Rows are points. Before rounding, the points of a table are all equally far from one centre. They may lie mostly on one side of it. Write the centre, to within rounding.
In the rows, 128 means zero.

Points:
[[ 98 101]
 [103 189]
 [116 104]
 [135 119]
 [140 160]
 [118 184]
 [ 76 107]
 [ 74 108]]
Centre: [ 99 145]

Points:
[[134 140 143 172 200 130 172 117]
 [115 164 121 108 191 156 176  89]
 [ 89 160 122 100 188 127 168  75]
 [108 147 124 113 196 145 181 115]
 [123  85 137 123 196 125 164 120]
 [128  91 100 123 173 137 127  49]
 [149 135 139 142 120 152 197  99]
 [ 99 103 143 115 124 148 135  40]
 [ 85 168 128 124 175 132 122 133]
 [138  94 182  94 153 136 159  67]
 [118  82 146 119 157 174 133 114]
 [102 108 129 156 143 154 192 100]
 [158 118 154 180 145 136 168 124]
 [109 132 148 146 178 185 119  64]]
Centre: [127 133 141 132 153 125 139  90]

Points, 19 rows:
[[135  93 139 143 172 120 198 130 145 116 113 124 112  70]
 [141 111  95 159 153 133 195 109 165 150 102 131 134  70]
 [151 149 110 148 164 176 191 143 178 118 145 160  80 116]
 [166 115  86 179 149 124 169 156 147 102 137 147  90 101]
 [148 127  96  99 124 165 214 138 142  88  93 142 139  56]
 [130 130 118 172 135 141 153 113 177 146  66 122 138  96]
 [149 139  88 131 167 174 162 133 205  91 126 140 183 134]
 [110 111  88 143 163 168 177 133 144 148 115 113 116  48]
 [177 112 135 139 146 143 200 139 175 100  97  88 135  95]
 [155 103 132 186 128 162 172 154 168 110 103 121 121  63]
 [112 111 142 171 125 114 163 155 186 116 103 139 174  80]
 [154 117 120 150 171 131 171 184 174  93 130  79  85  87]
 [165  80  85 140 195 150 185 137 178  64 107 144 133 108]
 [131 137 120 191 146 154 144 135 168  95  82  98  96  97]
 [178 103 107 154 132 124 195 109 163 113 110 114 101  79]
 [130 117 130 129 160 152 191 114 140 132 130 115 154  99]
 [135  98  73 171 133 178 132 159 151 118 115 161 150  77]
 [184 116  99 115 160 150 168 149 147  47 139 137 121 108]
 [134 106 155  99 169 180 165 134 170 101  74 108 137  71]]
Centre: [118 115  96 115 135 142 156 148 191  98 112 134 114  98]

Points, 28 rows:
[[122 158 157  94 104 148  86 125 192  83 141 145 113 131 124  99 158 133
  155 148 179 200 132 140]
 [127 133 171 129 160  78 140  70 155 128 182 177 145 115 183  95 179  79
  171 154 149  99 144 140]
 [ 89 114  94  98  99  69 128  82 151 118 147 155 151 106 114  76 147 138
  142 177 182 149  93 128]
 [126 142 125 113 121  82 142  78 125  92 144 116 126 148 132 123 181  98
  109 168  80 145 116 156]
 [ 78  80 164  86  92 108 108 109 191 106 134 130 124 136 137  66 151 109
  176 163 139 116  87 133]
 [114 113 198  86 122  38 128 120 178 120 141 106 162  96 162 107 124 147
  180 148 146 126 117 142]
 [127 115 121  86  91  83  97 108 140 101 144  82 206 152 122 154 134 129
  186 162 110 188 154 136]
 [124 119 157  92  90  86  97  58 165  93 113 155 152 146 119  91 161  75
  190 201 186 135 125 153]
 [110  83 134 126 104 121 130  95 180 123 124  95 158 126 137 103 199  55
  159 173 118 108  84 118]
 [127  57 170  84 118  75 117  90 146 140 117 116 152 125 146 133 116  89
  153 176 180 121 157 126]
 [111 114 151  63  64 126 130 102 145 110 165 144 189  94 129  62 140 152
  154 123 133 136 123 160]
 [ 91 109 102  53 102  89 122  76 162 111 152  91 168 129 111  92 177  93
  117 145  85  97 143 135]
 [110 170 176 105 115  72 153 135 160  71 119 134 157 118 191 114 181 106
  152 143 153 110 133 149]
 [130 130 145  92 100 133  97  75 155  71 146 143 145 190 113  92 160 127
  131 187 153 142 186 116]
 [129  94 174 125 141 100 123  44 151  91  98 137 191 129 131 126 136  94
  190 151 148 154  80 157]
 [108  84 124 122 102 106  94 112 177  78 182 165 141 129 156 156 159 121
  168 156 129 172 154 123]
 [ 78 128 130  77 105 113 125  96 163 119 175 155 155  70 128  93  91  89
  145 159 152 156 117 159]
 [112 130 116  40 109  93  73  66 144  46 133 104 140 136 116  88 142 104
  131 139 127 117  95 148]
 [102  96 160  67  92  95 132  69 192 113 167 130 205 111 140  63 130 144
  145 128 152 136  88 140]
 [117 149 152  88 142 136 130 124 159  91 131 169 168  97 156 131 181  61
  147 187 152 174 156 184]
 [161 137 142 137 131  61 123 139 127  89 157 118 147 164 137 126 144  28
  153 129 147 170 123 166]
 [ 78 123 180  74 139  89 120  75 177 153 145 138 149 134 173 120 118 106
  188 143 163 129 151 183]
 [107 100 154 150  96  83 143  87 136 107 139 120 186 115  97 102 150  96
  174 129 194 136  92 131]
 [122 108 190 108 130 117 116  96 155 116 147 108 113 152 154 138 105 119
  194 128 176 151 134 168]
 [111 105 198 116  85 117 100  89 141 142 172 107 163 171 104  93 164 112
  147 150 169 108 108 168]
 [156 144 127  33 112 109 119 118 157 148 103 132 172 113 114  44 165  59
  138 182 144 117 143 105]
 [ 92 159 162 140 128  86 107 142 184 128 128 131 152 108 119  99 162 146
  217 151 140 142 111 188]
 [133 141 157  74 151  97  98  48 159 150  99 137 162 114 121  84  86 144
  171 166 162 155 153 115]]
Centre: [144 131 126 101 142 107  96 111 168 117 142 126 175 133 137  99 149 104
 152 141 143 130 131 142]

Points (30 x 24):
[[112  90 169 108 138 113 127  90  88 121 147  60 155 132  44 143 163 182
  128 113 145 185 127 138]
 [ 92  86 164 113 112  83 133 123 107 138 143 108 135  87  36 121 135 183
  154 103 154 164  96 165]
 [113 117 118 117 127  85 150 147  83 100 107 103 111 110  65 150 199 170
  160  93 112 156  93 180]
 [ 91 139 175 126 134  55 116 116 117 101 129 115 151  82  55 156 148 183
  128 101 182 149 139 158]
 [107  54 188 113 122  88 139 116 110 130 106 135 126  93  60 147 151 170
  121  75 103 144 131 182]
 [118 118 126 120 121  74 140 103  99  78 160  82 126  89  41 148 162 160
  130 102  95 135 129 144]
 [102  84 182 107 111  88 137 144 122 121 121 110 114  86  50 128 173 161
  160  81 135 164 114 146]
 [ 96 124 139 147  98  91 157 112 116  86 117 118 160  79  58 152 163 131
  132 105 120 208 144 121]
 [105 104  96 124 114  79 142 124 122 146 111 106 164 123  92 127 170 186
  124  66 128 194 163 171]
 [ 80  94 132 104 150  47 119 112 134 103  99  73 119 100  63 154 157 151
  111  95  79 180 147 158]
 [ 91  94 121 139 116  76 142 105 100 129 140  97 141  71  52 109 154 177
  147  94 122 124 126 169]
 [ 95 120 144 106 102  40 122 145  56 135 137  90 117  99  89 156 174 156
  140  80 150 127 145 140]
 [107  77 131 100  98  64 144 127 149  93  79 121 173  71 102 139 150 113
   99 122 137 171 124 154]
 [107 113 131 144 122  50  99 117 103 107 152 104 159 136  80 149 162 174
  149 108 169 114 103 165]
 [125 124 139 117 118  76 129 127 113 131 142  94 131 133  44 116 165 191
  145  65  97 185 125 160]
 [ 72 142 142  95 147  88 148 130 129 108 143 136 133  72  79 169 127 148
  145 119 126 147 146 195]
 [141 120 138 123 112  88 142 125 111 102 125 129 127 105  68 113 179 179
  174  96 149 153 151 160]
 [ 62 121 157 113 128  60 112 148 127 107 135  72 103  80  85 131 181 182
  148 138 143 156 128 173]
 [118  98 154 125  99  61 122 121 122 101 162 101 102 116  72 170 151 137
  121 112 112 181 194 156]
 [ 86  88 165 132 120  73 138 130 107 108 158  87 105  49  63 136 165 147
  135 127 108 123 139 133]
 [140 132 135 122 104  85 151 107  83 111 128 103 119  70  44 162 161 154
  167 139 126 124 112 126]
 [122 153 139 128 149  59 118 138 112 105 127 105 145  99  28 127 164 164
  171 106 110 148 143 169]
 [107  95 173  81 112  93 119 117 132 111 109  91 130  54  82 146 168 177
  129  78 125 138 156 142]
 [103 160 164 113 109  67 136 136 110  97 108 102 136  59  25 164 158 168
  121  96 132 160 124 156]
 [ 67  83 130  98 145  70 122 118  88  77 129  94 172  98  96 120 154 181
  111  82 122 154 143 122]
 [136  92 111 119 130  45 154 121 134 128 153  80 154  88  72 142 154 168
  154 122 144 140 155 155]
 [137 128 104 113 132  61 129 143  86 140 138 103 195  91  45 171 158 187
  151 104 108 174 151 119]
 [125  60 165 117 137  53 161 144  94 121 174 123 119 107  92 137 128 152
  127  94 137 157 140 179]
 [136 108 112 167 119  93 130 109 127 102 122 121 159 117  34 114 154 169
  126 101 154 135 136 149]
 [128 116 197 128 121  66 140 144  93 104 119  58 122 106  60 112 157 155
  147 110 104 179 114 201]]
Centre: [121 117 146 129 127  94 114 148  97 133 112 106 143 108 101 146 136 158
 105 137 113 160 125 145]
